Each row of a before or after table is a point. One or more steps were done to the points. Then noise was added and the rows were shuffled. The steps act on columns, c1 being the first. Name the steps. A step turns or swaps two columns, mirrors them in a line or flattens them onto one, adds a multiple of one to another, or multiplies or shifts one. Angles are multiples of 10 degrees, from the lower column toward the higher: turns from -170 to 170, lines from 10 to 170 but not 90. Use the fewest steps. Two steps may share a column if one is a turn and the other turns, adds or multiplies; they go together, in the order done. Otherwise the lowest column goes first.

Before, 10 rows:
[[-3.9  6.1]
 [-0.2 -2.3]
 [ 2.9  0.2]
 [ 2.4 -2.1]
 [-2.2  2.1]
 [-3.6  0.8]
 [-0.5 -4.7]
 [-1.0 -0.5]
 [ 2.7 -1.8]
 [-1.6 -3.6]]
After (10 x 2):
[[ 1.7  2.8]
 [ 0.6 -1.0]
 [ 1.9  2.6]
 [-2.2 -2.0]
 [ 4.7 -0.4]
 [ 2.4 -0.2]
 [-0.1  2.9]
 [-0.8 -3.8]
 [ 3.7 -1.3]
 [-6.1 -4.0]]
Steps: turn c1 and c2 by 90 degrees

Before, 9 rows:
[[ 2.1 -2.9  0.2 -3.0  1.5  0.6]
 [-3.1  0.9  0.1  2.8  0.7 -1.6]
 [ 0.5  5.9 -3.8 -5.3 -1.0 -4.2]
 [-0.1  3.8  1.3 -4.7  1.0  0.6]
 [-2.5 -4.7 -1.7 -6.2 -3.7  0.9]
 [ 1.9  4.8 -4.8 -3.5  1.0 -0.8]
 [ 1.4 -2.4  2.0 -0.3 -2.1  0.8]
 [-0.8 -1.7  1.5  1.8  1.7 -3.3]
 [-2.4 -2.2 -0.3  2.5 -1.7 -3.7]]
After:
[[-3.2 -2.3  0.0  1.8  0.6 -1.9]
 [-2.6  4.2 -1.7 -6.7 -3.4  0.8]
 [ 2.0  5.0 -4.9  3.6  0.8 -0.5]
 [ 1.9  2.2  0.2 -3.8  1.7  0.5]
 [-2.2 -3.0 -0.4 -1.1 -1.7 -3.7]
 [-0.7 -2.2  1.6 -1.3  1.6 -3.3]
 [-0.1  5.9  1.2  2.3  0.9  0.7]
 [ 1.4 -0.4  2.0 -2.5 -2.1  0.6]
 [ 0.5  7.1 -3.7  4.1 -1.0 -4.2]]
Steps: turn c2 and c4 by 70 degrees

Before:
[[ 2.1  1.0 -0.4 -2.3  3.9  2.9  0.3 -1.3 -4.2 -1.9  3.2  2.5]
 [ 0.3 -2.7 -1.7 -2.6  0.9 -3.8 -0.2  4.1  2.6 -1.9 -0.4  2.4]
 [-1.4  1.7 -3.2 -0.3  1.4 -5.0 -1.5  3.3  2.1  1.4  5.6  5.2]
 [ 1.2 -3.9  0.4  2.7  2.1 -1.9 -0.5 -7.2 -3.3 -1.9  2.8  1.6]
 [-1.0  1.0  5.3  3.3  1.2  4.6 -2.1  1.0  0.3  1.9 -5.4 -0.7]
 [-3.4 -3.3  1.7 -2.3  1.2  1.9  0.1 -1.4  0.3  0.6  4.0  1.3]
 [ 2.9 -0.7  1.4 -4.0  2.0 -1.9  3.4 -3.5  1.3  0.8 -3.1 -3.4]
 [-0.3 -2.1  3.2 -0.4  0.4 -0.1 -1.0 -6.3  1.8  1.4 -0.8  5.2]
 [ 5.0 -2.8  4.4  0.5  0.4 -4.1  2.7 -0.5  2.9  2.6 -3.3  1.7]
 [ 0.6 -1.2  0.8 -5.3 -3.0 -0.7  0.8 -5.5 -3.9  0.0  4.0  3.4]
 [ 0.4 -1.0  4.9  4.8  3.6  0.3 -7.3  0.9  2.0 -1.4  1.0  1.6]]
After (11 x 12):
[[ 0.4 -1.2  1.2 -5.2 -3.3 -0.6  0.8  0.4  0.2 -3.8  3.9  3.6]
 [-1.1  1.2  0.4  3.5 -0.5  4.2 -2.3  7.1  2.1  0.4 -5.4 -0.6]
 [ 0.5 -0.9 -0.4  4.5  1.4  0.5 -7.4  6.8 -1.4  1.9  1.3  1.6]
 [ 4.9 -2.8  0.7  0.3 -0.9 -4.2  2.7  5.4  2.6  2.9 -3.5  1.7]
 [ 1.7  1.0 -1.7 -2.3  3.5  2.9  0.3  4.4 -2.2 -4.1  3.0  2.7]
 [-3.3 -3.4 -0.2 -2.3  0.6  1.9  0.1  4.7  0.6  0.1  4.0  1.2]
 [-0.4 -2.1  0.4 -0.4 -0.8  0.1 -0.9 -0.5  1.4  1.9 -0.9  5.2]
 [ 3.1 -0.6 -0.5 -4.3  1.0 -1.8  3.1  2.5  0.7  1.3 -2.9 -3.2]
 [ 1.1 -3.9 -0.6  2.9  2.0 -2.0 -0.1 -1.2 -2.1 -3.2  3.1  1.6]
 [-1.6  1.6 -1.0 -0.1  2.2 -4.9 -1.3  9.1  1.2  2.2  5.9  4.8]
 [ 0.4 -2.9 -0.7 -2.6  1.1 -3.6 -0.1 10.1 -2.0  2.5 -0.3  2.2]]
Steps: flatten c3 and c5 onto the line at 110 degrees; shift c8 by 6.0; swap c9 and c10

Before (14 x 20):
[[-3.3 -0.7 -0.9 -2.5  3.5  0.2  0.9  5.6  5.7  0.5 -0.3  2.4  0.7  2.4
   3.3  2.5  0.5 -0.5 -6.9  2.6]
 [-2.3 -1.2 -2.0 -2.3 -1.7 -1.8  0.0  0.5  0.8 -0.6 -3.7 -5.0 -0.8 -2.2
  -2.1 -2.9 -0.1 -3.6 -1.5  3.2]
 [ 5.1  2.6  3.2 -3.3  1.6  0.8  2.1 -0.7  3.1 -0.2 -5.4  4.7 -3.1 -0.6
   1.4  2.2  5.2 -1.6  0.2  0.1]
 [-0.3  0.1 -1.6 -4.1  0.1  0.2 -0.4 -1.3 -1.1 -5.8  0.0  1.0 -2.1  1.6
   3.2 -1.7 -2.0 -6.1 -4.8  7.1]
 [ 1.8 -1.7  0.6  7.0 -5.3  1.5  0.4 -0.4  0.1 -0.3  2.0 -1.2  0.3 -1.5
  -3.5 -1.6 -9.2 -3.9  1.1  2.7]
 [ 4.0 -0.2 -0.5 -0.4 -0.7  0.1 -1.3 -5.6  2.5  3.5  2.0  3.1  3.3 -3.1
  -3.8 -0.1 -0.8 -1.4 -3.3 -3.0]
 [ 1.2  0.3  2.2  1.1  4.0 -4.8  3.5 -3.2  0.6  1.9 -2.5 -4.5 -4.5  0.3
  -2.3  5.2  1.1 -0.1 -1.6  2.1]
 [ 5.3 -0.4  0.2 -4.8  2.0 -0.9  2.5  2.7 -1.3 -2.0 -4.3 -2.2 -2.5  0.1
  -1.2  1.6 -5.8  2.1 -1.2  2.9]
 [-0.4  2.9 -2.1  0.1  0.7  5.6 -1.5  1.0  3.9 -1.4  1.6 -1.3  3.3  2.1
   0.1 -1.1 -5.2 -0.7 -3.0  1.0]
 [-3.0 -2.3  0.1  4.1 -2.3 -0.8  3.1  1.8 -0.3  6.2  2.2 -2.6 -0.5  0.9
   4.6  3.7  1.4  0.0 -4.3  2.3]
 [ 1.7 -1.9  2.6 -3.1  0.7  0.9 -1.3  0.5  0.0  1.5 -1.1 -2.2 -1.1 -2.0
  -4.8  2.9  0.3 -4.5 -1.3 -2.4]
 [-1.6 -1.3  6.8  1.0 -0.7 -0.9  5.0 -2.5  1.6 -1.8  1.9 -2.5  0.0 -2.0
  -0.1 -1.7  0.4 -5.9 -4.6 -1.7]
 [ 2.5 -3.3  0.3 -4.8  1.0  3.9  5.2 -2.6  3.4  0.5  1.3  0.0 -1.0  4.9
  -2.4 -4.6 -0.9 -0.1 -0.8  1.4]
 [ 1.5 -2.5 -2.1 -4.3 -2.3 -2.6  0.3  1.8  2.9  1.4  2.9 -1.2 -2.4 -4.0
   0.1 -2.3  1.7 -2.5 -1.2 -3.3]]
After, 14 rows:
[[ 3.9 -0.2  0.3  0.5 -0.8  0.1 -1.3 -7.2  2.5  3.5  1.9 -2.2  3.3 -3.2
  -3.9 -0.4 -2.1 -0.1 -3.3 -3.0]
 [-1.5 -1.2 -6.5 -2.0 -0.7 -0.9  4.9 -2.5  1.5 -1.8  1.9  1.5  0.0 -1.9
   0.0 -2.6  1.9 -0.6 -4.6 -1.6]
 [ 1.8 -1.9 -3.2  2.7  0.7  0.8 -1.3  1.1  0.0  1.6 -1.2  1.3 -1.2 -2.1
  -4.7  2.1  1.6  0.4 -1.3 -2.3]
 [ 5.2 -0.4 -1.2  4.7  1.8 -0.8  2.6  3.9 -1.2 -2.1 -4.4 -4.0 -2.5  0.1
  -1.2  1.8  4.8  0.2 -1.2  2.9]
 [ 1.8 -1.6  0.6 -7.0 -5.3  1.5  0.5 -0.6  0.1 -0.2  2.0 -7.2  0.4 -1.5
  -3.4 -2.1  5.8 -0.5  1.2  2.6]
 [-0.4  2.9  2.0  0.3  0.7  5.7 -1.5 -0.5  4.0 -1.3  1.5 -3.8  3.2  2.1
   0.1 -1.1  3.7 -0.2 -3.0  1.0]
 [ 1.2  0.3 -2.0 -1.5  4.1 -4.8  3.4 -0.9  0.5  1.9 -2.6  3.2 -4.6  0.3
  -2.3  5.0  3.5  1.0 -1.6  2.2]
 [-3.1 -2.4  0.6 -4.1 -2.3 -0.9  3.2  2.0 -0.4  6.2  2.2  2.6 -0.6  0.8
   4.5  3.6  1.6  0.8 -4.4  2.2]
 [-0.2  0.2  0.8  4.4  0.2  0.1 -0.3 -0.1 -1.2 -5.7  0.1 -2.2 -2.1  1.5
   3.2 -2.6  0.1 -0.6 -4.8  7.0]
 [ 2.5 -3.3 -1.1  4.7  1.1  4.1  5.2 -2.1  3.3  0.5  1.3 -0.9 -0.9  4.8
  -2.3 -4.5  0.4 -0.7 -0.8  1.4]
 [-2.3 -1.2  1.5  2.7 -1.6 -1.9  0.1  0.9  0.7 -0.6 -3.7  2.5 -0.9 -2.1
  -2.2 -3.3  4.3 -0.7 -1.5  3.1]
 [-3.2 -0.7  0.5  2.6  3.5  0.2  1.0  5.1  5.7  0.5 -0.3 -0.8  0.8  2.4
   3.3  2.4 -2.3  0.3 -6.9  2.6]
 [ 1.6 -2.5  1.3  4.6 -2.3 -2.7  0.2  3.0  3.0  1.4  2.9  2.1 -2.5 -4.1
   0.3 -2.7  0.1 -0.6 -1.3 -3.4]
 [ 5.0  2.6 -3.7  2.6  1.7  0.8  2.1  0.8  2.9 -0.2 -5.3  2.2 -3.0 -0.6
   1.4  2.0 -6.6  0.3  0.2  0.2]]
Steps: turn c3 and c4 by -170 degrees; add -0.5 times c13 to c8; turn c12 and c17 by -120 degrees; flatten c16 and c18 onto the line at 10 degrees

Before, 11 rows:
[[-1.9 -0.3 -1.6  0.8 -5.2  4.4  4.5 -5.3  1.8  1.2  1.4 -6.4  0.0 -3.0
   3.8  1.5 -3.3  0.5  1.9 -0.6  3.3 -0.9 -1.9  4.1  2.9 -2.4 -4.2  2.6
   1.2 -1.2  3.4 -0.6 -3.6  2.7  1.5  1.5 -1.7 -1.5 -2.4 -4.1 -3.6 -3.7
  -3.4  3.0  3.7  2.9  5.7  1.4]
 [-2.9 -2.6 -1.8 -0.2  3.0 -0.6  1.6  1.4 -1.0  1.0  3.5  1.2 -3.9 -4.4
  -2.5  1.5  3.6  2.1  1.4  0.2 -1.3 -1.1  1.8  1.2 -2.2  2.0  3.5 -2.5
  -1.7 -0.4  0.7  0.7 -6.0  1.2  4.3  1.9  3.9 -1.9 -0.4 -0.5 -1.2 -4.5
   4.3 -0.7  3.4  0.2  0.4  2.8]
 [ 0.4  2.7  1.7  1.0 -5.1 -2.4 -4.2  1.4  0.9  3.9  4.3 -0.1  0.0  2.3
  -1.8  2.8 -0.5  1.7  2.5 -3.0  3.7  4.9 -3.5  0.4  4.6  0.9 -0.7  0.7
  -4.2  2.4  2.0  2.4  0.3 -0.9  2.8 -5.5  3.8 -2.0  0.2 -4.1  3.1  1.1
   1.3  4.7  0.3  0.3 -2.1 -3.2]
 [-1.8 -0.8  1.5 -0.7 -0.2 -2.3 -3.4 -3.7  1.5  0.5 -2.1 -6.4 -3.7  1.4
   2.0 -3.5  1.7  1.2 -4.8  3.9 -3.8  3.1 -0.5 -2.7 -1.5 -6.0 -3.4 -3.2
   1.6  0.3 -1.8 -4.8 -5.6 -0.9 -4.7 -4.9  1.8 -1.3 -3.7  3.2 -4.7  2.9
  -4.5  2.6 -1.2 -3.8 -3.5  0.1]
 [-0.7  3.5 -4.7 -6.0  3.1  5.2  1.4  2.8 -3.6 -1.5 -1.4  2.1  1.1  1.9
  -1.3  1.2 -1.8  1.8 -0.1 -3.2  3.2  2.5 -1.6  6.3 -3.2 -5.3 -4.6 -1.1
   2.0  5.1 -3.2 -1.3 -1.8  1.8 -1.6  1.4  4.8  0.4 -0.3  2.2  2.6 -0.5
  -4.3 -1.3 -2.1 -0.1  1.4  2.5]
 [ 0.6  1.3  2.2  1.6 -2.0  2.5 -1.3 -5.9  2.1  1.2  2.5 -0.9  0.7  2.2
  -2.5  2.3  0.7 -1.5  1.5 -1.4 -2.9  6.2 -0.8  0.7  0.1  2.7 -1.2 -4.2
   2.2 -1.0 -0.2 -1.8  2.5 -2.5 -4.0 -3.7  3.7 -4.6 -0.8 -4.2 -4.5  1.6
   2.0  0.5 -1.0 -0.2  1.8 -2.9]
 [ 2.3 -1.2 -6.0  2.5 -2.0  3.6  1.1  0.1  1.4  3.5  1.7 -3.8  2.1 -1.6
  -1.4  0.6  0.3  2.6 -1.0  2.6  2.9 -0.6  1.1  2.5  0.2  0.0  4.0  2.5
   0.5  5.6 -1.0  3.2  0.3  2.6 -3.5 -5.3  3.1 -4.8 -5.0  0.1  0.7  3.1
   1.5 -2.6  1.9  2.6 -0.2 -5.2]
 [ 3.2  3.7 -3.3  0.8 -2.2 -1.7 -2.6  0.2 -3.4 -0.5  0.1 -3.6  1.6 -3.1
   2.4  0.9 -0.9  1.4 -2.8 -0.5  1.6  0.1  5.3 -0.4  2.7 -6.5  0.4 -1.3
   0.0  3.9 -1.3  1.6  2.0 -5.2 -1.2 -5.4 -3.9  3.2 -0.9 -3.3  3.0 -0.6
   0.2 -2.3 -1.3 -1.6 -0.1 -4.1]
 [-3.8  3.2 -1.3 -2.9  2.6  0.7  1.8  3.4  1.3 -1.3 -0.8 -5.6  2.4 -3.4
   3.1 -0.6 -2.9 -1.3 -2.4  4.7 -1.1 -1.3 -2.8 -2.8  5.5  2.8  0.1  1.6
  -3.4 -1.6  3.3 -4.2  2.1 -5.6 -1.8  2.5 -2.1 -3.9  3.0 -1.7 -3.1  2.1
   2.1  2.3  3.1  1.4  3.8 -5.9]
 [ 3.3 -2.9 -3.0  0.7  0.4  1.7  3.4 -1.2 -5.5  2.8 -1.1  0.4  3.1  2.5
   0.5  0.6  3.9 -2.9  1.3  1.8  0.6 -1.1  2.2 -2.6 -0.6 -3.4  1.2 -1.2
   1.2  0.8  2.8  3.9  2.6 -1.5 -0.4  0.3 -0.9  2.9  3.9 -0.8 -0.9 -4.1
  -1.3  2.0  0.2 -4.2  1.9 -1.9]
 [ 1.2  2.1 -1.1  1.3 -2.4 -0.5  4.6 -0.1  0.3 -0.7  1.1  0.3 -0.1  3.2
  -1.1  3.8  2.8 -3.2 -4.4  2.8 -3.4 -2.3  3.4  0.5 -1.2 -2.1  3.3  0.9
  -3.0 -1.3 -1.8 -1.5 -4.2 -1.9  0.6 -3.2 -2.6  1.3 -1.9  1.0  3.9 -1.9
  -1.6 -2.2  4.2 -0.6  4.2 -5.3]]
After:
[[ 2.4 -2.9 -3.1  0.8 -2.2  1.7  3.4  3.8 -5.5  2.8 -1.0  0.2  3.3  2.4
   0.5  0.7  3.9 -2.9  1.4  1.8  0.6 -1.2  2.2 -2.6 -0.7 -3.5  1.0 -1.2
   1.2  0.8  2.8 -1.3  2.6 -1.6 -0.5  0.3 -1.0  3.1  4.0 -0.9 -0.8 -4.0
  -1.4  2.2  0.1 -4.1  1.4 -2.0]
 [-1.2  2.2 -1.1  1.2 -2.4 -0.6  4.6 -1.5  0.3 -0.8  1.0  0.3 -0.2  3.3
  -1.0  3.9  2.7 -3.2 -4.5  2.6 -3.2 -2.3  3.6  0.7 -1.3 -2.2  3.3  0.9
  -3.0 -1.3 -1.9 -0.2 -4.2 -1.9  0.6 -3.1 -2.7  1.2 -1.7  1.1  3.8 -1.9
  -1.6 -2.3  4.2 -0.7  3.0 -5.3]
 [-1.4 -0.7  1.5 -0.7  1.4 -2.3 -3.6 -4.8  1.4  0.2 -2.0 -6.4 -3.6  1.3
   1.9 -3.4  1.6  1.2 -4.8  3.8 -3.8  3.1 -0.5 -2.8 -1.4 -6.0 -3.5 -3.3
   1.7  0.4 -1.8 -3.7 -5.5 -0.9 -4.6 -4.9  1.8 -1.3 -3.6  3.2 -4.7  2.8
  -4.5  2.5 -1.2 -3.9 -2.4  0.2]
 [-5.3 -0.4 -1.5  0.8 -1.8  4.5  4.5 -0.8  1.9  1.0  1.4 -6.3 -0.1 -3.0
   3.7  1.6 -3.3  0.6  1.7 -0.6  3.3 -1.0 -1.8  4.1  2.8 -2.6 -4.0  2.5
   1.3 -1.3  3.4 -5.2 -3.6  2.7  1.4  1.4 -1.8 -1.7 -2.6 -4.1 -3.6 -3.8
  -3.4  3.0  3.6  3.2  3.9  1.3]
 [ 0.2 -2.5 -2.0  0.0  4.0 -0.4  1.6  0.6 -0.8  1.1  3.7  1.2 -3.8 -4.4
  -2.5  1.6  3.5  2.1  1.4  0.1 -1.1 -1.3  1.8  1.3 -2.3  2.0  3.6 -2.3
  -1.7 -0.5  0.6  1.4 -6.1  1.2  4.4  2.0  3.9 -1.9 -0.6 -0.6 -1.0 -4.3
   4.3 -0.6  3.3  0.2  0.4  2.8]
 [-3.7  2.8  1.5  1.0 -3.5 -2.4 -4.3  2.3  0.8  3.8  4.1 -0.1  0.1  2.4
  -1.8  3.0 -0.6  1.5  2.6 -3.1  3.7  4.8 -3.6  0.4  4.5  0.8 -0.8  0.8
  -4.1  2.5  2.1  1.4  0.1 -0.8  2.9 -5.6  3.9 -1.9  0.2 -4.0  3.1  1.2
   1.2  4.7  0.2  0.3 -1.5 -3.2]
 [-1.3  1.2  2.1  1.7 -1.6  2.6 -1.4 -1.8  2.1  1.2  2.7 -0.9  0.9  2.2
  -2.6  2.2  0.7 -1.4  1.4 -1.5 -2.8  6.3 -0.7  0.8  0.2  3.0 -1.0 -4.3
   2.1 -1.1 -0.2 -6.0  2.6 -2.5 -3.9 -3.6  3.4 -4.5 -0.8 -4.4 -4.5  1.6
   2.0  0.4 -1.0 -0.3  1.2 -2.9]
 [ 0.0 -1.1 -5.8  2.6 -3.1  3.7  1.2  3.3  1.3  3.5  1.6 -3.8  2.2 -1.7
  -1.4  0.6  0.4  2.7 -0.9  2.6  3.0 -0.3  0.9  2.6 -0.1  0.0  3.9  2.5
   0.4  5.5 -0.9  0.0  0.3  2.7 -3.3 -5.2  3.1 -4.7 -5.1 -0.1  0.9  3.3
   1.5 -2.6  1.9  2.6  0.0 -5.2]
 [ 0.6  3.7 -3.3  0.7 -3.7 -1.5 -2.6  1.7 -3.5 -0.5  0.2 -3.7  1.5 -3.0
   2.3  1.0 -0.8  1.4 -2.8 -0.7  1.5  0.0  5.5 -0.4  2.6 -6.4  0.3 -1.2
   0.0  3.9 -1.2  0.2  2.1 -5.1 -1.2 -5.5 -3.8  3.4 -0.8 -3.5  3.2 -0.6
   0.1 -2.2 -1.4 -1.7 -0.1 -4.2]
 [-0.4  3.1 -1.3 -2.9  4.6  0.7  1.8 -4.3  1.4 -1.3 -0.8 -5.8  2.4 -3.6
   3.3 -0.5 -2.8 -1.2 -2.3  4.6 -1.1 -1.3 -2.6 -2.7  5.5  2.6  0.0  1.8
  -3.2 -1.5  3.4  3.4  2.2 -5.7 -1.9  2.3 -2.0 -4.0  2.7 -1.7 -3.2  2.0
   2.1  2.4  3.1  1.4  2.6 -5.8]
 [ 1.8  3.4 -4.8 -6.1  2.6  5.2  1.4 -1.2 -3.4 -1.6 -1.4  2.1  1.2  2.0
  -1.4  1.4 -1.7  1.8 -0.1 -3.2  3.2  2.6 -1.6  6.3 -3.1 -5.2 -4.6 -1.1
   1.9  5.2 -3.2  2.8 -1.8  1.7 -1.6  1.3  4.8  0.4 -0.2  2.1  2.7 -0.7
  -4.2 -1.5 -2.1  0.2  1.1  2.4]]
Steps: turn c1 and c5 by -50 degrees; swap c8 and c32; multiply c47 by 0.7
